Each row is a point. The window is the flat piece filled in between its corners: a triangle in 3 columns, a solid with four corners in 4, and so on. A path goes straight from each point to the next, and from the last back to the first. List the points from which the path goes on through the window.

Window (4 x 4)
[[ 3.9 -0.2 -3.1 -4.5]
 [-1.1  0.9  1.3 -1.7]
 [-2.2  1.2  7.0 -4.6]
 [-5.5 -5.0  0.2 -0.2]]
Path:
(1): [ 0.9 -0.4 10.1 -3.3]
(2): [-5.7  1.3  3.8 -3.3]
(3): [-5.5 -4.2 -0.4 -2.6]
(4): [-2.8 -4.4  2.0  3.8]
(5): [-1.8 -2.8  2.5  3.5]
(6): [-6.2 -3.0 -1.1 -6.6]
(7): [-1.1  1.5 -1.0 -4.5]
(8): [ 1.8 -2.2  3.9 -3.3]
(9): [ 1.5 -1.8 -0.3  1.7]
(10): [-1.7  1.3 -2.4 -7.5]
(11): [-3.8 -2.8  0.0 -6.6]
(12): [-7.6 -4.4  5.2  5.7]
Through the window after points: 3, 5, 7

Window (8 x 8)
[[ -1.7  -0.3  -5.1  -4.4   1.5   1.7   3.2  -3.1]
 [ -2.6  -6.6   1.4  -1.9   4.5   4.0  -1.6  -3.0]
 [  7.4   0.4  -4.9  -1.6  -2.4   3.0  -0.1   0.8]
 [ -0.2   1.7  -1.0  -4.5  -0.6   8.6  -0.2   2.8]
 [ -2.6  -4.5   2.6  -0.5  -2.6  -7.6  -9.8   3.7]
 [ -2.4  -3.4   1.5   3.2   0.9   4.2  11.0   2.5]
 [  1.0  -1.2  -5.7   1.8   4.1   3.2   4.6   4.3]
 [  2.5   0.9   5.5  -6.9   2.8 -10.5  -1.8   4.1]]
Path:
(1): [-0.3 -5.1 -1.8 -6.9 -1.6  3.3  3.5  6.9]
(2): [-3.4 -7.1 -3.5 -1.4  0.6  1.0  4.8  6.7]
(3): [ 2.2  3.2  0.1  0.2  3.0  5.8  2.2 -2.7]
(4): [-1.2  6.1 -0.4  1.5  2.0  3.4  1.6 -3.0]
(5): [ 0.2 -5.7 -1.6 -4.0 -0.1  5.6  3.6  6.0]
(6): [ 3.3 -2.7 -0.7 -5.0  1.8  0.7  3.9  2.9]
(7): [ 2.3  3.2 -2.8 -2.2  1.1  0.4  1.0 -1.0]
(8): [-3.7  1.8  0.7  1.7 -0.9  3.6 -2.5 -1.6]
(9): [ 0.3 -5.4 -2.7 -5.4  3.9 -2.1  3.2  5.8]
(10): [ -0.5  -5.0  -0.9 -11.3  -0.3   2.3  -2.2   6.0]
(11): [ 5.4  4.9 -3.0  2.5 -0.2  0.3 -2.0 -2.1]
(12): [-0.1  0.6 -1.9  0.9  5.2  4.1  3.8 -3.7]
(13): [-0.5 -4.2 -0.8 -2.7  0.7  3.5  5.7  2.9]
(14): [-5.3 -6.1  0.8 -9.0 -7.8 -3.3  5.8  3.2]
(15): [ 0.6 -0.6 -1.2  2.1  3.4 -2.0 -7.9  0.1]
(16): [ 3.5  0.5 -0.5  2.4  1.6  0.9  0.6  0.5]
Through the window after points: 2, 4, 14

Window (11 x 11)
[[ 3.9 -0.6  0.0 -7.9  4.7 -3.2 -1.1  1.5  0.2 -0.1 -5.0]
 [ 0.1  7.1 -2.2 -1.2 -0.9 -1.8  0.6  2.4  2.6  5.6 -2.5]
 [ 1.5  0.4 -3.1 -8.9 -4.0 -3.2  1.9 -4.2  4.8 -2.1 -2.0]
 [-9.3  4.2  2.9  1.5  2.2 -3.2  6.5 -8.2 -8.8 -5.6 -6.0]
 [-1.9 -2.2  1.1  0.9  2.2 -1.7  6.5 -2.9 -0.2 -2.1 -0.8]
 [-2.5  2.9  3.6 -4.5  2.5 -2.2  0.1 -6.1  0.8  3.4  0.1]
 [-8.4  0.0  6.1  5.0 -0.1 -1.3  2.4 -9.4 -2.9 -4.1 -9.8]
 [ 2.7  3.9  2.2 -1.2 -5.9  1.4 -1.6  1.7 -0.4 -6.1  4.0]
 [-3.3 -1.2 -1.0 -9.0 -1.3 -2.1 -0.7  4.0  1.1  7.2 -1.8]
 [ 1.0  0.8 -4.2  2.8 -5.3  0.7 -2.7 -7.0 -3.9 -4.4  2.3]
 [-4.9  2.6  6.9  7.2 -3.4 -7.5  5.3 -8.6 -8.7 -1.4 -4.9]]
Path:
(1): [-4.4  2.2  0.4  1.3  0.8 -4.4 -1.8 -2.8 -2.6 -6.6 -2.9]
(2): [-4.6  0.6 -0.1 -1.0 -1.8 -5.6  1.9 -3.9  1.0 -0.4 -2.1]
(3): [-1.0  2.2  3.6 -1.6  1.0  0.0  3.8 -6.9 -6.3 -1.1 -7.8]
(4): [ 2.9  3.7 -1.5 -6.9 -3.6  0.5  3.5 -2.0 -2.9  3.5 -2.5]
(5): [-4.2  1.6  1.2  3.2  2.4 -6.1 -1.7  0.1  3.0 -4.7  1.1]
(6): [-6.2  1.4  2.2  2.1  1.1 -5.6 -2.6 -1.4  2.1 -4.6  5.5]
(7): [-0.5  2.0  1.8 -2.4 -1.1 -0.1  2.4 -2.0 -3.8  0.4 -4.5]
(8): [-1.8  1.5  0.7 -0.8 -0.8 -0.8  4.2 -6.8 -3.7  4.0 -6.4]
(9): [ -6.6   0.5   1.7   0.6   1.2  -6.0  -2.1  -2.8   0.1 -10.2   1.2]
(10): [-1.7  2.9  0.5  0.4  0.3 -5.3  1.3 -1.6  0.5 -2.1 -0.8]
(11): [-3.4  1.1  2.7 -0.1 -6.3  6.4  4.1 -7.0 -5.1  0.1 -1.4]
(12): [-0.8  1.9  1.6 -4.9 -2.6  3.9  3.7 -4.1 -5.9  2.2 -4.3]
(13): [-3.1  2.0  1.5  6.9  2.7 -8.4 -1.5 -1.6  1.5 -4.0 -0.4]
(14): [-2.1  1.4 -1.4  0.6 -1.3 -1.7 -1.6 -2.6  0.0 -3.3 -0.4]
(15): [ 3.4  4.4  0.4 -1.6 -5.1  1.2  2.5 -5.8 -4.5  2.9 -0.2]
(16): [-0.2 -2.2  3.8 -5.8 -3.3  0.9  5.7 -5.6 -1.0  4.7 -3.7]
Through the window after points: 14
